Each row of a before or after table is a point. The points were changed in one or more steps. Then noise was added and the rows were shuffled. The steps act on columns, c1 being the first. Name the steps. A step turns or swaps two columns, mirrors them in a line or flattens them onto one, adds a multiple of one to another, or multiplies or shifts one. Angles are multiples of 10 degrees, from the lower column toward the higher: turns from -170 to 170, lines from 10 to 170 but not 90. Use the fewest steps. Two steps may share a column if one is a turn and the other turns, adds or multiplies; they go together, in the order done. Otherwise the lowest column goes first.
In the rows, zero is written as 128.

Before:
[[121 109 159]
 [ 96 133 192]
 [123  83 107]
 [161 138 159]
 [199 152  76]
 [160 117 201]
 [159 232 191]
 [162 131 140]
 [148 140 116]
 [ 73  67 100]
 [164 147 143]
 [160 201 165]
 [115  73  88]]
After, 13 rows:
[[123 164 194]
 [ 81 115 150]
 [155  96 122]
 [206 123  85]
 [157 103 110]
 [233 130  87]
 [132  95 193]
 [147 106  95]
 [ 69 122 143]
 [173  63  32]
 [158 103 141]
 [ 51 156 172]
 [109 126 176]]
Steps: turn c1 and c2 by -70 degrees; add -1 times c1 to c3

Before (14 x 8):
[[179 156 142 157 138 144 151 177]
 [ 80  44  78 207 160 154 227  70]
 [169 127 100 118  88  72 117 109]
 [130 151 194  86 173 150 131  90]
 [174 152 149 160 169  52 158 117]
 [ 67 174 178 180  70  55 222 167]
 [119  54  72 167 116 115 122  89]
 [144 111 103 154  69 173 141 153]
 [134  76 113  88 175  96 222 184]
 [ 96 165 157 187  87 161 111 105]
 [ 80 137  91 158 155 107 130 132]
 [ 61 164 156 133 157 142 201  92]
 [102  51 194 104 105 165 220 137]
 [ 96  77 163 136 156 117 119 147]]
After (14 x 8):
[[190 107 194  79 174 124 146 162]
 [156 180 164 139 156 134 127 109]
 [195 179 113 103 175 172  16 128]
 [139 213  78 192 159  74  70 231]
 [143 121  90 165 156 136 124 126]
 [234 105 147 184 172 187 107 150]
 [230 129 100 138  90 183 148 137]
 [154  92 156 172  88  77 158 136]
 [160 208 193  94 103 103  43 166]
 [127  83 180 200  72 181  29 140]
 [237 101 141 147 136 103  85  97]
 [121  89 155 129 159 113  80 196]
 [178 202  70 170 112 125 156 161]
 [203 143 104 138  68  79 105 110]]
Steps: shift c1 by 60; multiply c2 by -1; mirror c4 and c6 in the line at 170 degrees; turn c7 and c8 by 150 degrees

Before (11 x 12):
[[ 86 110 166 103 157  88  94 143 186 119 160 108]
 [112  96 118 107 166 127 120 111 147 104 111 106]
 [217 119 119  92 140 102  75 130 129 135 128 182]
 [155 139 107 169  95 126 129 204 214  89 119 151]
 [ 65 128  97 106 129 118 112 110 143 146 173 101]
 [171  94 116 145 103 102  76 100 118 111 138 132]
 [131 121 128 153 150 100 146 164 208  74 179 169]
 [206 161  83 128 121  74  60  78  90 109  92 130]
 [183 114  85 116 102  60 100 146 105 104 105 152]
 [ 91  96 105 141 166  88 135  84 157 169 136  51]
 [191 131 148 125  99 111 172 151 205  64 201  98]]
After:
[[148  85 166 102 158 134  94 125 169 111  77 108]
 [159  90 136 143 133 114 133 143  77 187  91  50]
 [133 131 138 154 136 160 146  99 251  67  80 170]
 [139 183  90 118  93  73  98 116 128 102  81 152]
 [163 171 109 145 114 122  76 100 121 145 103 132]
 [116 154  98 168 106 120 131 134 237  42 131 150]
 [125 190 124 124 125 183 173  83 175  79  77  98]
 [139 214 126  90 130 114  75 134 181 131 105 177]
 [129  66 110 105 116 162 110 137 117 155  97 101]
 [ 97 206  98 130 104  66  57  88  94 161 100 129]
 [160 111 140 107 141 114 123 101 125 135 135 108]]
Steps: turn c1 and c2 by 90 degrees; flatten c3 and c5 onto the line at 40 degrees; mirror c6 and c11 in the line at 30 degrees; turn c8 and c10 by -60 degrees; add 1 times c12 to c9

Before (9 x 20):
[[113 149 126 120 115 118 195 130 109  96 189 130 118 144 115 119 159 147
  135 119]
 [132 111 120 203 151 152  97 110 108 115 121 117 137 138 146 156 159 121
  128 142]
 [155 114 171 117 180 117 122 114 135 102 114 118 141 136 118 125 107 154
  142 115]
 [139 142 113 132 126 125 102 122 137 106 136 124 139 143 133 115 162 140
  118 139]
 [144 149 127 121 121 147 103 147 126 107 131 153 121 120 167 138 107 149
  138 124]
 [144 111 129 125 111 142 113 148 127 113 127 122 140 142 125 129 157 152
  139 140]
 [146 146 113 117 144 129 103 116 124 124 114 127 133 143 130 125 159 104
  138 128]
 [134 128 112 117 115 130 113 111 120 106 117 163 134 137 127 123 136  97
  129 123]
 [120 112 127 125 154 125 103 112 100 118 142 122 131 137 134 121 145 142
  129 148]]
After:
[[144 141 114 134 127 124 141 124 136 107 138 122 107 144 133 136 161 142
  120 139]
 [153 114 170 111 177 117 131 114 135 103 112 119 113 136 118 122 106 154
  140 114]
 [123 112 119 250 150 152 146 111 108 116 120 118 107 138 146  98 158 122
  128 144]
 [117 150 127 116 115 118  80 132 108  99 189 131 172 145 115 140 159 146
  133 118]
 [142 109 128 124 111 146 132 145 125 114 125 121 108 140 125 124 157 152
  139 141]
 [124 112 128 124 155 127 144 113 100 118 140 122 113 137 133 136 145 143
  129 148]
 [135 128 113 110 115 134 139 110 122 106 117 165 114 139 129 130 134  95
  131 123]
 [138 148 124 118 123 147 155 145 124 105 132 154 123 119 166 113 106 148
  139 125]
 [147 145 112 109 142 129 146 117 125 123 116 127 113 143 128 125 159 102
  138 127]]
Steps: mirror c1 and c16 in the line at 170 degrees; multiply c4 by 1.6; turn c7 and c13 by 150 degrees; add -0.3 times c20 to c7

Before (8 x 48):
[[105 135 118 121 125  97  96 113 158 121 123 125 138 122 132 132 139 158
  135 150  94  93 119 130 145 153 142 133  79 141 139 130 119 138 128 128
  123 113 182 124   7 146 116 121 116 123 109  92]
 [108 105 149 125 148 106 222 104 109 122 171 152 138 124 147 113 133 140
  124 132 128  94 128 122  98 133 121 115 100 112 126 155 118 143  98 132
  118 211 106 138 155 134  96 133 101 141 118 120]
 [108 128 142 127 120 144 109 117 128 122 139 144 138 115 130 136 139 113
  124 150 136 220 131 124 105 141 132 125 131 150 133 122 177 133  87 113
  134 150 110 152  58 137 146 138 102 143 138  92]
 [111 100  98 134 168 138 100 106 110 169 121 122 137 122 140 121 170 117
  112  83 137 126 173 115  91 115 127 121 108  96 100 117 109 105 102 132
  122 142  91 184 157 121 142 124 141 126 136 126]
 [104  95 143 120 140 106  91 167 150 133 120 154 119 125 120 131 128 118
   95 143 122 100 124 130  91 116 144 114 125 105 118 122 139 138 133 114
  127 120 108 135 107 123 155 126 143 122 126 189]
 [103 181 153 114 138 100 108 120 111 121 125 143 126 115 129 121 149 119
  104 115 135  98 121 147 100 133 149 115 132  96 121 133 118 140 115 128
  119 114 128 144 157 142 151 140 109 144 106 106]
 [132 106  82 135 127 114  90 107 121 135 137  84  67 108 133 106 130 137
  121 133 107  93 174 112 174 150 157 121 134 135 124 133 110 104 121 125
  126 118 115 151 153 122 138 134 141 143 180 105]
 [111 102  95  95 144 100 136 110 127 120 115 121 116 114 156 106 124 118
  126 142 124 110 120 155  99 115 125 123 126 131  79 138 112 122 137  99
  134 146  93 128 156 132 139 131 139 130 113 103]]
After:
[[133 107  82 135 130 113  91 105 119 134 134  85  68 109 130 163 132 137
  121 132 107 106  94 111 174 150 155 128 135 136 123 134 110 103 119 124
  127 119 115 151 153 122 137 130 140 143 181 105]
 [107 107 147 122 148 106 222 103 110 122 168 150 139 122 147 143 131 142
  124 131 126  90 133 123  97 132 124 125 102 111 129 156 118 142  98 131
  118 211 108 138 151 131  99 123 100 141 119 121]
 [101 135 117 119 127  98  98 113 155 123 123 125 137 122 133 123 137 160
  135 151  96  96 130 134 145 155 143 126  81 141 140 128 118 140 129 127
  125 110 180 124   5 146 116 128 119 124 111  94]
 [112 101  93  96 141  99 137 111 126 118 114 120 116 113 157 146 123 120
  126 142 124 120 142 155  99 116 124 127 126 129  76 138 113 123 135 100
  132 147  94 125 154 131 140 127 140 130 112 105]
 [107 129 144 127 122 144 109 118 130 121 140 146 136 115 130 122 136 111
  127 150 139 216 121 124 105 140 133 132 130 154 133 120 176 133  87 114
  133 150 112 153  56 136 145 133 100 144 139  91]
 [104  96 142 122 142 107  90 169 148 133 121 153 121 124 119 127 128 117
   93 143 120  93 131 129  90 117 143 123 122 103 117 121 138 140 134 114
  128 118 109 134 108 122 156 120 144 121 128 187]
 [101 182 153 114 137 100 107 119 110 123 125 144 128 113 131 130 148 119
  106 115 136  92 137 145 101 134 149 130 133  97 122 133 117 141 113 126
  119 116 129 144 159 138 150 129 110 143 105 108]
 [111 100  99 136 167 137  99 106 106 169 122 120 134 124 140 146 169 116
  113  83 139 137  88 114  91 116 127 121 106  96 101 120 108 104 104 131
  120 142  92 182 157 121 143 121 141 125 134 129]]
Steps: add -0.3 times c3 to c22; turn c16 and c23 by -160 degrees; flatten c28 and c44 onto the line at 50 degrees
